Each point is reached from the start by the listed moves, each made 0, 1 or 2 times, or once backwards (-1), plus a little noise. Is the number of moves made odd or even? Then give how often each move was made.

Moves:
(1): [ 34 -21  -6  -8 -32]
(2): [-14  33 -34 -39 -21]
Start: [35  5 17 31 17]
Points:
[ 21  36 -19  -8  -5] => odd (0, 1)
[-13  59 -10  -2  29] => even (-1, 1)
[ 83 -49  44  63   5] => even (1, -1)

Moves:
(1): [ 25  27 -14  -9   1   2   0   2  -4   5]
(2): [-18  25 -14  -5   8  -7  -5 -18  11   3]
(3): [ 8 21 32  6  3  6  8 -8 18  0]
(4): [ -4   6  -2  24  13  -1  -2  15 -10   0]
(5): [  4  -6   5 -12  14  -9 -12  -3  -4  17]
(6): [-16  -4   6  -7  16  13   9  -2   4   5]
(7): [ 15  -3   5   7  14 -18  32  -2  -7  10]
(8): [-12  12  -4  -8   5  -7  14  18  -4   1]
Start: [ 10  11 -15   8   3   7  -2   2   1   0]
Points:
[ 24 -10  52   1  57  19  48   3   5  34] => even (0, -1, 1, 0, 1, 2, 1, 0)
[-15  38  30  35  95   2  54  32  -7  38] => even (0, 0, 1, 2, 1, 2, 1, 1)
[ 16  68  42  15  24 -46  60 -69  55  17] => odd (-1, 2, 2, -1, 0, -1, 2, 0)
[ 40  88  37 -18  40 -60  82 -15  28  40] => even (0, 1, 2, -1, 1, -1, 2, 2)
[ 92  76  48  32  52 -45  87  53 -17  35] => odd (1, -1, 2, 1, 1, -1, 2, 2)

Moves:
(1): [ 18   4   9   8  -6   4   1  -6   1   2  -6   6   0   5 -10   4  -6  -7
  -3]
(2): [ 1 14 -5 -5 -9 -1  5  1  1 -7 -1 -8  3 -4 -3 -2 -4 -1  0]
(3): [ -1   6  18  -2   5  -8  -3  -4   0  -6  -2   4  -3  -2 -10  -9 -10   4
   2]
(4): [-2  6  3 20 -6 -3  4  2  5  0 -8 -7  0 -6 -3  8  4  3  2]
(5): [ -4  10  -9  -6   5  -4  -6  -6 -11  11  -7  -4  -2  -3  11  -4  -8   5
  -4]
(6): [ -3 -11   7  -2   4  13  10  -6   0  -3  -2  -5  -4  -8   4 -10   1  -1
   6]
(7): [-2  0 -3  4  6 -1 18  0 -6  0  2  3  3 -7 -4 -8  6 -4  4]
(8): [ 5  3 12  4  9  7 -4 19 -3  2 -3  3 -6  0 -1  3  4 -3 -8]
(9): [ 6  0 -2  4  5  5  8 -2 20 -2 -1  5  0  2  0 -8 -8  7 -4]
(10): [ -3  -4   4  -1  -8  -3   7   2   4  10  -3  -5  -2   7   5 -11   6   5
   5]
(11): [ 8 -3  5 -2  4  6 -1  3 -1  4 15  1  9 -1 -1 -4 -5  2  6]
(12): [ -9   5  -3   1  -4  12  -8   0   3  -1   4  13  -2  -4   3 -11   7  -3
   1]
(13): [  1   2   3  -4   2   9  -1  -4  -1  -1  -4  -4  10  -6 -10   2   8   8
  -5]
(14): [-8  1  0  3  4  2 -1  1 -8 -4 -1 -2  3  9  2  2  1 -7 -7]
(15): [ 7  0  7  4 -5 -6  3  0  8  1 -6  3  6 -1 29 -1  8 -4 -2]
(16): [ 1  2  6  2 -1  4  6 -2 -1 -2  5  4 -1  5  0  9  0  7  0]
(17): [  0   6  11   9  10   0  -4  -9  -2  -2  14 -12  -7   0  -3  -2  17  -5
  -3]
(18): [ 4 -4  0  7 -2 -1 -1  5 -6 -5  6  5 -2  4  3 -4  3  7  1]
Start: [ -1  10   8   9  -3   6 -10   0   9   5   7  14   1   1  -3   4   4  10
   1]
Points:
[ -8  55  95  -1  40  19  -9  -4 -31  12  19 -57 -35   5 -22 -41  -6  30
  -6] => even (0, 2, 2, 0, 2, 2, -1, 2, 0, 2, 1, -1, 0, 1, -1, 1, 2, 0)
[-47  44  65  50  45  19  13  -4 -44 -16  43 -24 -24 -60 -42 -55  44  15
  26] => odd (-1, 1, 2, 2, 1, 2, 2, 1, -1, 0, 1, 1, 0, 0, -1, 0, 2, 1)
[-10  67  45  32  12  52  38 -65 -14 -26   8 -35  28 -45 -78  13  -3  25
   5] => odd (1, 2, 1, 2, 1, 2, 1, -1, 0, -1, 1, 0, 2, 1, -1, 2, 1, -1)
[  2   6  -8   8 -18 -21   4  49  37  -6 -16  11  -1  17   0  -1  -3  28
 -11] => even (-1, 1, 0, 0, -1, -1, 0, 1, 1, 1, -1, -1, 0, 0, 0, -1, -1, 1)
[ 44  81  30  16  13 -39  27 -63 -16  -3  40   9 -23  10 -61 -25 -42  28
   8] => odd (2, 2, 2, -1, 2, -1, 2, -1, 1, 0, 0, -1, -1, -1, -1, 2, 2, 1)
[-39  55  61  32  21  -2   9 -17 -23  28  -3  22 -26 -38  35 -54  31  -8
  14] => even (0, 0, 2, 1, 2, 1, 2, 1, -1, 1, 0, 2, -1, 0, 1, 1, 1, -1)
[ 37  31   8  46   9  30  79 -42  24  19 -40  -8  15 -16  26  -4 -16   0
 -12] => even (2, 1, -1, 1, 2, 2, 2, 0, 2, 0, 0, -1, 0, 1, 1, 1, 0, -1)

Moves:
(1): [  2   4   3   8  -7   7   1   7   2  10  -4  -3   0  -7   9  -2   7   2
  -8 -15   5   2 -10   3]
(2): [  6   0  -1  -5  11   5  -3   7   8  -2  -7  -4   3  -3 -12  -5  -2  -5
  -6  -1   0  -4   1  -9]
(3): [  3   4  -2  -6  -4  -2   9 -20   1  -2 -10  10  -6  -1   9  -3   0   5
  12 -14   6 -12  -1  -2]
(4): [-12  -1  -1  -4   8   0   2  -9  -9  -3   2  -1   5   0   1   8   4  -4
   7  -1  -4   4   2  -1]
(5): [  4   4  -2   4   5  -5  -3   1  -8   1  10   6  -5  -3  18   9   7   5
   2 -15  -4  -3  -2  -4]
(6): [ 1  4 -5 -6 -5 -2  5  3  1  1  0  2 -1  0 -4 -3 -1  0 -1  1  6  1  3  7]
(7): [ -6   3   1  -6  -2  -1   6  -5  -8  12 -11   4  -1   3   0  -9   7  -3
  -3  15   8  -8   4  -2]
(8): [ -6   0   3   2   2   5   3   3  -4  10  -3   8   1  -1 -20  -2  -2   1
   3   7   2  -1  -1   5]
(9): [ -7  -1   3  -6   5  -9   5  10   4   1 -13   4  12  -5   4   6   4   0
  16  -3  -4   3   9 -13]
(10): [-6 -4  1  3  6 -1  2  0  8  3  2  3 -3  3  3  1 -6 -8 -8  4 -1  9 -2 -9]
(11): [-2 -2 -2  2 -9 -1 10 16  3  0 -3  4  5  0 -2 -3  2  0 -9  7 -4 -2 -9 14]
(12): [ 2  6 -2 -3  0  4  3 -1  0 15 -8  4  4  8 -4 -1  2  4 -3 -5 -4 -8 -9  1]
(13): [  5   1   0  -1 -13  -7  -2 -14  -5   4  -3   1  -5  -8  -1   3  -2  -9
  -6   0  -3 -10  -6  -1]
(14): [  6 -10   9 -16   0  -8   5   0 -10   6  -4  -4   1  -4   5  -1  -4  -4
   2   2   6 -14   6   0]
(15): [ -9  -2   3  -1  -5  -3   0   8  10  -7   3  -4 -12  -4 -10  -3 -11   1
  -5  14   4   2   3   3]
(16): [-11   3   0   1  -5   4   9 -16  -7   8   3   6  -5  12 -12  -5   9   3
  -5   3 -10   3   5  -2]
(17): [ -2  -8   1  -3  -2   4   0  -2  -5  -2  -1  -5  -6   7  -4   6  12  -9
 -10  11   3  -1  -2  -8]
(18): [  3  -3   0 -10   1   8  -6  -3  18  -4  10  -5  -4  -1  -1  -6  -1  -8
   2   2   7   1   4   2]
(19): [ 11  16   3   1   2  -4   6 -10   4  -1   1 -10  -5   1   5   3   7   1
  -3  -2   2  -1  -2   0]
(20): [  5  -9  -2  -3  -2  -1  -1   7   9   0  -2 -10  -4  -1  -7  -9  -7  -9
   4   0   2   1   1  -2]
(21): [ 3  4 -1 -6  2  9  8  1  0 -1  1 -5  2 -3 -2  1 -1  0 -1  1 -7 -3 -7 -8]
(22): [-2  2 -1  2  1  0  0  2  6 -2  5 -2  6  2 -2 -3  0  1  0  1  4  1 -5 -7]
(23): [  2  12  12   5  -6  -4  -2   8 -11 -10  -8  -3  -2  -1   2   4   1 -11
  -8   0  -3  -3  -4  -4]
(24): [ -2  -2   6 -11   5   0   2  -5  -8  -4  -6   1  -3  -3  -1  -4  -1  -1
   3   2  -6  10  -6  -8]
Start: [ 12  10 -15  -6   4  -4  -2   3  -8   8 -18  -1   3   2  -8   5  -2   5
   2   7  -5   4  -8   2]
Points:
[  0  44  -1 -46   0 -18  15  85   6  -7 -66  19   4 -28 -10 -33  -8 -18
   8  22 -10  13 -15 -42] => odd (0, 1, 0, -1, 2, 2, 2, 0, 2, 0, 1, 0, 0, -1, 1, 0, -1, 1, -1, 1, 1, 1, 2, 2)
[-10 -15  -3   6 -77 -14  31 -14 -11  46 -44  13 -11  23 -29 -25  -8 -45
 -73  33   4 -27 -65  15] => odd (1, -1, 1, 0, -1, 0, 0, 0, -1, 2, 2, 1, 2, 1, 0, 1, 1, 0, -1, 1, -1, 2, 1, 0)
[ 29 -33 -25 -13  21   7   8  71  12  13 -34  -7  -1  18 -50 -17  17 -42
 -35  56   7 -11   3  -6] => odd (-1, 2, 0, -1, 1, 0, 1, 1, 0, 1, 2, -1, -1, 0, -1, 0, 2, 0, 0, 2, 0, -1, 0, -1)
[ 25  12  15 -27 -30  -8  11  13 -80  28   2 -24 -19   3 -20  12  28 -47
 -48  39 -10 -60 -17  15] => even (0, 0, -1, 1, 2, 0, 1, 1, -1, -1, 1, 0, 1, 2, 0, 1, 1, 1, 0, 1, 1, 0, 2, -1)
[  2  37  15 -30  -2 -39  33 -30 -65  20 -18 -19  21  -5  54  55  70 -12
   8 -38 -36 -43  -5 -65] => even (1, 0, 0, 2, 2, -1, 0, -1, 2, -1, 0, 0, 1, 2, 0, 2, 1, 0, 1, 0, 1, 2, 1, -1)
[ 13   9  12 -66 -33 -14  33 -27 -85  36 -95  12 -53 -27  -6  -1  24 -41
 -40  23   3 -90 -77   6] => odd (1, 1, 2, 2, 2, -1, 2, 1, -1, -1, 2, 2, 2, 1, 2, -1, 2, 0, 0, 1, 0, -1, 1, 2)
[ 13  24  -1 -55   7 -35  39  27 -12  53 -76   4 -27 -14 -26  13  13 -13
 -24  -8 -21 -18 -14 -47] => odd (1, 2, 0, 0, 2, 2, 0, 0, 2, 1, 0, 2, 1, 1, 2, 1, 1, -1, 1, 1, 0, -1, 0, 1)
[-11  12  41 -37 -12 -10  21  35 -65 -10 -90  10 -11  -5 -46   4   7 -12
 -20  65   0 -47 -22 -58] => odd (0, 1, 1, -1, 0, -1, 1, 1, 1, -1, 0, 0, 0, 1, 2, 0, 2, -1, -1, -1, 1, 1, 2, 1)
[ 29  21 -53 -57  17  28  53  21  -8  51 -61  35  38   8  47 -22  42  30
  -4 -37   7 -47 -74 -28] => odd (1, 1, 2, 0, 2, 1, 2, -1, 0, 0, 2, 2, -1, 0, -1, -1, 1, 0, -1, 0, 2, 2, -1, 1)
[ 57  33 -20 -47 -26  13  31   2  44  18 -48 -24   4  23 -15 -21  37 -27
 -33  39  44 -36 -40  19] => odd (0, 0, 1, -1, -1, 1, 1, 0, 0, 0, 2, 1, 0, 0, -1, -1, 2, 2, 2, 0, 0, 1, 0, 0)
[ 36 -46  20 -59  18 -38 -14  85  34 -36  -5 -51   3 -30  11 -15 -27 -65
  -9  16  -8  33  -4 -28] => odd (0, 1, -1, 0, 1, 0, -1, -1, 1, 1, 2, -1, 0, 2, 0, 0, 0, 2, 0, 2, -1, 1, 1, 2)
